Each row of a before or after table is a point. One or more steps were done to the points. Then noise was added and the rows were shuffled. The steps act on columns, c1 being the first. Name the steps. A step turns or swaps two columns, mirrors them in a line or flattens them onto one, adds a multiple of one to another, or multiplies or shifts one. Angles are multiples of 10 degrees, from the lower column toward the higher: turns from -170 to 170, lines from 10 to 170 but not 90. Use the fewest steps. Two steps may share a column if one is a turn and the other turns, adds or multiplies; they go together, in the order done. Otherwise the lowest column goes first.

Before (9 x 3):
array([[ 29,  -7,   5],
       [-14,  51,  30],
       [-33,   5,  35],
       [-57,  22,  30],
       [-73,  -5, -35],
       [-21, -17, -42],
       [-25,  46, -27],
       [ 41,  -6, -10],
       [-26,   3, -42]])
After (9 x 3):
array([[ 31,  26, -11],
       [-29,  13,  53],
       [-35,   0, -35],
       [-18, -31,  33],
       [-21,  -8, -45],
       [ 27,  11,   0],
       [-48, -32,  37],
       [-64, -35, -34],
       [-55,  25,   0]])
Steps: turn c2 and c3 by 30 degrees; turn c1 and c2 by 40 degrees

Before (9 x 4):
array([[ 16,  46, -39,  24],
       [ 41,  15, -52,  23],
       [  4, -27,  42, -31],
       [ 21,  -2,  12,   0],
       [ 49,  10, -40,  11],
       [ 35, -13,  -2, -38],
       [ 56,  64,  -7,  32],
       [ -5,   9,  -2, -76],
       [  8,  45, -32, -11]])
After (9 x 4):
array([[ 33,  16, -31,  25],
       [ -5, -37,  -5,  36],
       [-22,  24, -51,  38],
       [ 12,  49, -40,  23],
       [  1, -40,  42,   4],
       [-10,  -2,  12,  19],
       [ 54, -52,  -4,  21],
       [ -3,  65,  -9,  62],
       [-28,  13, -37,  44]])
Steps: turn c2 and c4 by -50 degrees; turn c1 and c4 by 120 degrees

Before (10 x 6):
array([[-19,   4,  22,  47, -30,  19],
       [-41,   7, -22, -42, -16,  23],
       [-11,  10,  13,  11, -30,   8],
       [-31,  29, -30, -26, -50,  52],
       [ 25,  84, -12,  39,  50, -35],
       [-28,   0,   8,  58, -54,  -7],
       [-82,  26, -22, -40,  -7,  40],
       [ 47,  -8,   1,  23,  25, -57],
       [-11, -32,  -6,  36, -14,  31],
       [-11,  10,  33,  16, -16,  18]])
After (10 x 6):
array([[ -8,   5, -16,   0,  32,   7],
       [  7,  -8, -27,  36,  71,  -6],
       [-23,   4,  40,  30, -15, -57],
       [ 10, -34,  -7,  28,  26,  32],
       [ -7,  -6, -27,  34,  45,  19],
       [ 59,   7, -59, -39,  -8,  39],
       [ 42,  26, -10, -42,  37,  50],
       [ -4,  91,  29,  55, -32, -34],
       [-23,   2, -26,  10,  21,  19],
       [ 39,   0, -25, -45,   1,  23]])
Steps: turn c1 and c3 by 120 degrees; add 0.3 times c3 to c2; mirror c4 and c5 in the line at 10 degrees
